Each point is reached from the start by the listed moves, each made 0, 1 or 2 times, or once backwards (-1), plus a little noise. Is the number of moves made odd or even? Then give how often each move was made.
In the rows, zero is written as 128.

Moves:
(1): [161 119 100 114]
(2): [124 152 117 115]
(3): [163 158 138 126]
Start: [116 155 115 113]
Points:
[145 172  77  85] -> even (1, 1, 0)
[121 128 128 129] -> odd (0, -1, 0)
[150 249 150 110] -> even (-1, 1, 2)

Moves:
(1): [155 115 118 136 143 130 136 114 146 132 120 128]
(2): [146 144 152 140 116 106 129 126 133 107 126 137]
(3): [114 102 156 106 112 135 139 142 138 128 133 133]
(4): [125 113 138 169  93 129 130 124 126 142 130 130]
(5): [132 117 144 140 143 121 137 125 129 145 129 138]
(6): [119 146 142 142 139 152 125 105 116 142 127 110]
(7): [128 149 131 114 133 109 156 121 115 142 134 135]
(8): [155 138 117 129 117 131 130 146 126 130 110 123]
(9): [116 138 127 136 136 128 144 144 142 133 121 125]
Start: [141 115 127 128 127 147 136 118 111 141 118 133]
Points:
[156  94  89 113 193 174 127  99 178 107 106 116] -> odd (2, 0, 0, -1, -1, 0, -1, -1, 1)
[109 170 174 249 102 162 151  56  42 225 130 112] -> even (-1, 0, -1, 2, 1, 2, 1, 0, 0)
[104  95 159  56 173  98 197 148 139 145 137 174] -> odd (0, 0, 1, -1, 1, -1, 1, -1, 1)
[213 109 175 189  74 106 133  78 122 114 114 156] -> odd (1, 2, 0, 1, 0, 0, 0, 0, -1)
[160 174 193 191 174  60 188  87 116 150 128 174] -> even (0, 2, -1, 0, 2, 0, 1, -1, 1)
[ 82  38 217 138 153 235 141 102 116 208 123 111] -> even (0, -1, 2, 0, 2, 2, -1, 0, 0)
[217  70 142 135 111  94 234 123 137 198 102 177] -> odd (2, 0, 1, 1, 1, -1, 2, 1, 0)

Moves:
(1): [137 130 122 124 131 138 124 124 129 122 128 127 121 127 131 133 132 126
 118 148 133 129]
(2): [121 126 128 131 128 144 126 129 133 134 127 132 118 122 125 134 119 137
 113 123 127 128]
(3): [122 137 124 119 140 125 137 128 130 122 119 129 142 135 123 120 135 134
 118 131 128 131]
(4): [132 124 129 136 149 139 127 123 130 128 135 118 129 125 119 147 125 132
 129 131 116 130]
(5): [132 127 125 133 132 111 141 133 126 129 128 147 110 135 125 123 112 121
 122 136 139 121]
(6): [132 123 125 129 125 132 149 139 143 125 125 132 128 128 132 125 128 120
 124 133 126 124]
(7): [138 125 127 134 128 136 133 120 137 124 114 130 121 132 117 125 142 139
 118 117 132 132]
(8): [142 135 137 133 126 128 120 141 133 127 125 112 126 129 118 140 136 126
 128 134 122 123]
(9): [116 136 128 125 135 129 130 129 136 123 127 131 130 130 134 129 128 120
 135 122 132 132]
(10): [127 113 143 141 125 105 127 131 134 131 128 119 122 129 122 116 114 139
 127 142 123 139]
(11): [132 134 137 130 132 131 128 126 127 127 132 136 128 124 136 127 130 131
 131 121 128 122]
(12): [133 121 134 132 125 133 126 128 127 125 123 132 127 136 126 128 122 126
 125 124 126 120]
(13): [128 110 122 130 123 112 133 146 138 116 116 121 128 126 129 123 121 136
 124 122 130 120]
(14): [126 142 122 114 151 115 125 106 139 137 126 139 141 135 139 139 123 120
 137 119 121 120]
(15): [110  98 144 134 128 147 130 131 124 140 120 119 119 117 121 141 129 135
 109 118 129 126]
(16): [117 122 127 136 113 126 131 126 124 128 135 129 134 128 129 150 119 118
 113 131 136 132]
(17): [128 128 123 131 132 128 118 125 121 135 126 135 140 138 129 130 137 134
 133 140 131 132]
(18): [131 117 129 132 126 140 138 137 126 133 139 126 121 144 133 126 136 133
 111 129 135 126]
(19): [136 139 130 114 120 133 130 126 125 128 124 136 130 135 131 131 130 135
 141 127 137 123]
(20): [117 131 127 128 123 125 139 134 126 122 122 118 124 127 143 121 132 128
 133 123 114 131]
Start: [123 129 134 128 114 123 124 134 131 115 129 131 115 128 132 126 132 123
 127 131 135 135]
Points:
[140  57 157 143 139 130 148 159 156 100  92 143 103 125 147 105 115 184
 122 133 132 107] -> even (1, 0, 0, 1, 0, 1, 0, -1, 0, 1, 2, 1, 2, 0, 1, -1, 1, 0, 1, 0)
[142  54 165 127  93 115 148 188 194 114  48  72 136 143 109 163 169 161
 123 127 127 110] -> odd (0, -1, 0, 0, -1, 2, 1, 2, 0, 1, -1, 0, 2, 1, 2, 0, 1, 0, 2, 0)
[133  94 129 168  57 197 116 152 169  98  79 127 109 150 134 198 150 148
  77 121 145 131] -> odd (1, 2, -1, 0, -1, 1, 2, 1, 1, 0, 0, 2, 1, 0, 0, 2, 2, 0, 1, 1)
[ 80  12 223 199  72 119 159 225 140 138 119  63  20 138 133 113  88 136
  27 136 103 116] -> even (0, 1, 0, -1, 1, 0, -1, 2, 0, 2, 0, 2, 0, 0, 2, 0, -1, 2, -1, 2)
[ 87 119 133 118 182 166 145  81 113 144 126 167 126 163 172 194 158  82
  56 142 142 112] -> even (2, -1, 1, 0, 1, 0, 0, 0, 0, -1, 1, 1, -1, 2, 2, 1, 1, 1, -1, 1)
[124 179 132  92 179 176 184 133 157  98 121 180 105 123 169 121 182  84
 120 153 157 120] -> even (2, -1, 1, 0, 1, 2, 0, 0, 2, -1, 2, -1, -1, 0, 1, -1, 0, 0, 0, 0)
[147  36 124 164 163 106 188 141 212  95  55 119  64 127 112 222  99  93
  67 137 119  90] -> even (2, -1, -1, 2, 2, 2, 2, 1, 0, 0, -1, 1, 2, 2, 2, 1, 0, -1, 0, 1)
[143 142 188 163 131 136  70 120 118 117 145 113 108 112  82 150 121 134
 145 152 128 154] -> odd (0, 0, 0, 1, 0, -1, 0, 1, 1, 1, 1, 1, -1, -1, 0, 0, 0, -1, 0, -1)
[149 221  90  85 195 122 168  91 178 108 118 173 124 152 181 160 117  61
 223 116  73 105] -> odd (0, 0, -1, 2, 1, 2, 0, 0, 1, -1, -1, 1, -1, 2, -1, -1, 0, -1, 1, 2)
[ 72   7 159 203  96 104 147 153 180 128  82 141 148  96 104 136  88 193
  37 119 132 148] -> even (-1, 2, 1, 0, -1, 2, 1, -1, -1, 2, 2, 0, 2, 0, 1, 2, 2, -1, -1, -1)

Moves:
(1): [140 134 128 118 109 118 131 123 126 125 130 130 130 136 136 133 124 135
 121 129 128 131 122 140 136]
(2): [126 131 121 119 133 130 119 139 123 111 110 128 134 126 139 116 117 138
 130 127 126 132 121 124 128]
(3): [129 128 139 128 136 123 153 132 139 126 132 121 130 111 123 129 145 139
 126 123 129 133 134 119 121]
(4): [120 131 131 129 134 137 126 118 120 129 127 137 135 125 137 138 111 133
 132 134 121 119 146 136 127]
(5): [140 133 136 131 139 125 144 141 135 116 150 120 122 113 130 131 134 131
 137 125 125 130 113 138 113]
(6): [124 131 116 136 124 132 137 107 128 132 126 122 144 123 127 128 145 126
 136 122 122 120 116 126 128]
(7): [120 125 127 132 133 126 130 142 133 129 138 121 134 130 121 130 117 131
 126 129 117 132 134 129 118]
(8): [137 129 134 122 122 123 122 132 121 122 120 118 139 110 118 110 121 113
 133 144 141 149 139 124 122]
(9): [130 134 134 126 124 131 130 130 139 127 122 131 125 132 126 131 131 132
 124 133 128 130 113 138 126]
(10): [132 127 115 116 134 132 133 140 127 116 117 139 133 120 131 132 128 139
 127 143 124 118 127 131 124]
(11): [118 118 127 128 112 124 118 132 116 132 125 122 139 125 132 113 135 125
 118 132 118 135 127 131 126]
(12): [117 127 126 114 133 128 123 143 133 117 124 148 140 133 116 125 127 128
 141 122 137 115 120 112 126]
(13): [127 119 128 137 143 120 124 133 123 135 126 136 134 130 132 128 128 132
 139 134 136 133 135 129 123]
(14): [129 137 134 128 128 132 134 124 118 132 128 125 125 135 129 118 134 119
 128 134 140 133 129 128 133]
(15): [134 118 125 106 128 126 131 121 134 125 136 119 138 115 138 135 126 124
 137 144 136 133 126 149 130]
(16): [141 122 138 132 127 130 124 143 126 115 132 120 128 135 122 138 125 131
 114 125 137 135 124 131 132]
(17): [119 121 127 135 130 130 141 128 115 127 121 130 114 122 109 118 137 133
 125 123 119 139 141 134 131]
(18): [125 134 123 141 121 142 125 138 122 125 133 141 117 133 123 121 121 140
 118 129 132 135 125 120 139]
(19): [131 114 133 134 129 131 129 129 144 117 143 130 121 141 122 125 133 142
 142 124 123 125 134 125 108]
(20): [124 128 129 128 130 112 132 121 122 119 124 121 126 113 117 120 135 136
 124 146 136 128 126 126 126]
(21): [127 138 128 120 132 125 112 132 136 125 132 124 135 131 125 137 132 116
 143 132 144 140 133 123 127]
(22): [130 129 125 128 123 132 138 128 130 111 121 141 123 131 135 131 136 123
 125 136 123 131 111 121 136]
(23): [137 124 132 124 141 122 126 121 132 134 151 126 145 117 129 126 126 131
 115 130 110 130 145 141 127]
(24): [151 126 142 107 124 128 126 125 118 135 138 121 128 128 134 143 124 137
 116 134 119 139 116 128 131]
Start: [132 117 129 140 124 136 125 131 119 141 135 132 126 134 133 123 129 115
 123 137 131 142 122 135 133]
Points:
[100 124 100 185 203 121 156  96 132 107 149 110 128  48 109  78 157 125
 150 127  73 176 159 153 114] -> even (-1, 2, 0, 0, 1, 1, 0, 0, 0, -1, -1, -1, 0, -1, 0, -1, 2, 0, 0, 1, 1, 1, 2, -1)
[100  58 157 145 133  92 126 156  56 119  98 122 112 150 144 131 145 175
 100 195  80 202 151  91 105] -> even (0, 1, 1, 1, -1, -1, 2, -1, -1, 0, 2, -1, 2, 0, -1, 0, 1, -1, 1, 2, 1, 2, -1, 2)
[ 63  36  78 140 205 117 105 209 134  20  96 175 201 109  64  89 172 215
 160 144 129 105 164  73  79] -> odd (-1, 2, 1, 0, -1, 1, 0, -1, -1, 2, 1, 2, 1, -1, 0, 2, 1, 0, 2, 2, 1, 0, 1, -1)
[120 113 165 167 150 194 121 197  79 118 138 225  76 247  75 161  73 205
 133 137 182 153 118 157 150] -> odd (1, 0, -1, 2, 0, 0, 1, -1, 2, 0, -1, 2, 2, 2, 0, 2, 2, 2, 1, 0, 0, -1, -1, 1)
[113 123 114 148 126 102 169  93 141 151  81 165 121 127 113 154 192 144
 117 145 184  80  40  90 160] -> even (0, -1, 1, -1, -1, 1, -1, -1, 1, 0, -1, 1, 1, -1, 0, 0, -1, 0, -1, 2, -1, 0, -1, 0)
[ 74 144 106 147  97 179 132 170  69  29  26 249  89 185 112 136 116 149
  95 148 164 121  45 147 210] -> even (1, 1, -1, 2, 0, 0, -1, -1, 2, 0, 0, 2, 0, 0, 0, 2, 2, 1, -1, 1, 0, 2, -1, -1)
